Each row of a before or after table is a point. One or more steps were done to the points. Then noise was added and the rows were shuffled. The steps act on how far a point lies along the listed directions, d1 being the first. What was done? A step turns or swaps two directions, mirrors them in a line or flattens them onto one, adds a multiple of one to another, or multiplies one. Angles are multiples of 10 degrees, from the lower direction toward the higher: turns from -170 to 170, lines from 10 to 170 but not 90. Use the fewest steps. Two steps may share a direction if one is a turn and the other turns, adds or multiplies; they go together, in the order done. Otherwise the lowest direction goes first.
In the rows, 128 means zero.

Directions:
(1): [140  84]
(2): [ 84 116]
Before (8 x 2)
[[132 111]
 [151 167]
 [137 133]
 [112 165]
 [129 116]
 [134 187]
 [ 96 147]
 [ 42 151]]
After (8 x 2)
[[163 177]
 [132 169]
 [166 150]
 [125 112]
 [122 117]
 [ 64 191]
 [138 128]
 [109 160]]
Steps: turn d1 and d2 by 30 degrees

Directions:
(1): [ 95 116 101  81 132 157 127 186]
(2): [113 145 179 112 127 177  81 108]
(3): [185 107 123 135 106 187 154 132]
(4): [119 168 134 172 181 154 151 153]
(5): [134  85 184 150 127 107 122 177]
(6): [ 95  92  93 183 115 149  95 121]
Before (13 x 8)
[[156 150 158 164 146 146 132 103]
 [209 107 166 134  91  82 163  90]
 [143 127 208 122 115 149 102 104]
 [113  87 117  90  85 123 103 128]
 [ 86 149 176 128 170 114 136 183]
 [123 141 152 175 192  68 139 180]
 [ 84 126 162 149 145 148  66 169]
 [148  99 184 150  83 102  96  62]
 [118 156 159  88  90 115  97  52]
 [ 87 133 130 115 139 135 105 160]
 [119  89  75 126 113 131 143 150]
 [143 101 158  78 123  70 158 149]
 [154 160 176 113 163 143 167 150]]
After (13 x 8)
[[140  80 108 158 110 107 138 136]
 [ 99 185 152 139 171 115 141 115]
 [167 145  73  59  97 138 170  99]
 [ 97 128 168  65  95 125  94 115]
 [127  86 133 114  86 107 104 105]
 [131 158 119 120 151 175 133 127]
 [100 163 135 159 141 145  72 107]
 [151 177 159 108 163 146 169 131]
 [103 135  92  69  88 159 101  73]
 [115 195  81 144 193  96 143 120]
 [125 162 145  85 118 180 106  84]
 [110 136 154 150 133 116 103 128]
 [147 136 120  73 120  79 164  99]]
Steps: turn d1 and d5 by 140 degrees; multiply d1 by 0.4

Directions:
(1): [120  66 118 118 105  94 109 101 169 118  82  85]
(2): [137 163 188 103 169  63 120 120 135 130 102 140]
(3): [142  88 203 148 138 173 111 170 123 132 116 108]
(4): [ 97 106 165  81  74 115 168 145 139 106 161 158]
Before (12 x 12)
[[116 146  27 132 102 120 150 107 127 128 149 158]
 [135 120  67 153 130 105 112  89 143 141 105  92]
 [ 98  56 130  66  64 107 143 106 164  87 138 115]
 [132 136  81 102 110  91 109 108 153 119 105 124]
 [108  56 164 122  72 143 112 144 153 121 115 104]
 [110  69 172 108 103 113 137 143 167 110 112 119]
 [105 128 184  81 121  76 157 140 132 110 137 158]
 [100 134 209  86 115  99 155 138 128 108 131 151]
 [123 138  87 106 106 127 139 129 141 112 136 151]
 [108 119 179  94  82  98 151 149 132 112 148 175]
 [110 123 121 106 128  82 132  83 144 125 119 128]
 [ 93 120 174  56  64  89 176 129 130 101 133 167]]
After (12 x 12)
[[129 138  70  93 107  83 114  99 153 117 104 125]
 [111  49 177 124  71 149 110 152 148 121 116 100]
 [100  56 127  68  62 105 144 106 162  86 137 113]
 [105 129 111 106 126  79 133  78 146 122 118 128]
 [103 133 213  85 115 101 157 142 128 106 131 151]
 [114 160   6 127  99 111 151  96 129 128 152 162]
 [ 88 119 169  53  62  88 179 129 130  96 135 168]
 [111  71 177 107 104 120 130 149 164 110 112 117]
 [132 124  60 151 131  93 115  86 144 139 105  92]
 [122 142  78 101 103 119 144 122 142 110 138 153]
 [105 121 178  97  82 103 152 147 132 110 144 176]
 [106 130 183  82 121  74 157 137 132 110 139 156]]
Steps: multiply d3 by 1.3

Directions:
(1): [106  64 150 140 125 105 194 143  98 133 129 131  99  68 147  77 105 108
 174  83 134 128  96 112]
(2): [ 84 104 147 107 127 113  81  98 114  53 153 108 154  96 111 136 106 125
  83 124 106  81 109  64]
(3): [137 156 173 129 141  71 135 104 168 117 161  90 102 133  75 136 110 146
 150  61  95 129 175 167]
(4): [160 139  76 169  49 177 164  84 145 130 142  75 157 113 123 117  91 142
 131 115 108 139 136  99]
(5): [168  94 156 150  97 106  80 106  87 129 140 118 111 105 168 104 196 161
 138 158  65 154 155 132]
(6): [ 96 177 166 161 127 188 105 154  88 121 134 103  83 106 108 133 118 130
 189 161 156  97 172 106]
Before (10 x 24)
[[ 97  91 111 153  75 215 118 122  72 110 123 113 155  76 170 105 123 123
  135 153 128 102  82  46]
 [172 139 150 117 168  65 129 122 178 135 109 154 112 172 117 151 180 122
  126 109 103 159 153 187]
 [ 98 133 142 158 126 167 152 140  97 126 111 128 100  88 114 129 100 133
  171 137 167 127 153 108]
 [ 96  92 116 161  88 203 105 133  39 132 139 108 133  85 177 100 117 114
  128 183 133  97 101  45]
 [106  91 174  94 186  69  84 158 100  97 122 180 100 126 158 106 178 115
  137 120 119 129 106 136]
 [ 84 133 117 121 150 168 113 140 113 114 126 147 126 127 126 160 123 125
  129 161 138  90 137  85]
 [ 93 110 136 159  62 184  75 104  76  33 174  63 156  68 105 154  89 141
  113 157  94  74 130  13]
 [136 126 198 112 160 118 104 148 102 137 120 162  65 132 145 127 179 149
  155 135 101 150 167 158]
 [101 140 146 108 138  83 151  92 156  76 179 100 130  96  80 131  87 119
  134 105  94 104 127 118]
 [122 109 147 123 143  72 123 139  88 140 126 161  89 112 144  96 166 116
  142 120 112 158 143 156]]
After (10 x 24)
[[136 143 184 110 168 129 131 162 120 156 110 170  64 148 137 133 164 139
  163 127 127 155 164 174]
 [ 96 137  82 157 110 230 160 165  78 176 114 127 133 126 157 117  84  93
  144 168 191 108  95  82]
 [124 129 134 121 152  84 139 149 104 157 117 167  89 130 135 105 154 111
  145 117 133 161 143 170]
 [105 124 150  91 202  89 124 182 128 129 104 193  98 155 144 119 153  99
  148 110 159 136 103 163]
 [ 89 185  74 154 107 232 198 170 147 121 128 102 149 138  70 178  19  99
  152 119 208  93 113  83]
 [ 83 132 117 122 149 168 119 141 113 117 124 149 125 126 126 157 122 122
  132 158 141  91 134  87]
 [170 122 162 118 160  54 115 113 165 120 117 148 110 155 124 143 190 129
  124 111  83 156 152 176]
 [102 159 134 107 146  94 171 104 172  92 170 107 129 114  71 139  74 111
  139 100 116 107 125 132]
 [ 97 132  81 150  96 239 166 149 108 148 101 131 155 113 152 120  94 106
  147 141 177 110  77  78]
 [101 125 150 156 117 160 126 127  87 111 119 122 104  81 118 131 113 141
  162 148 148 124 158  98]]
Steps: multiply d1 by 0.7; mirror d2 and d5 in the line at 140 degrees
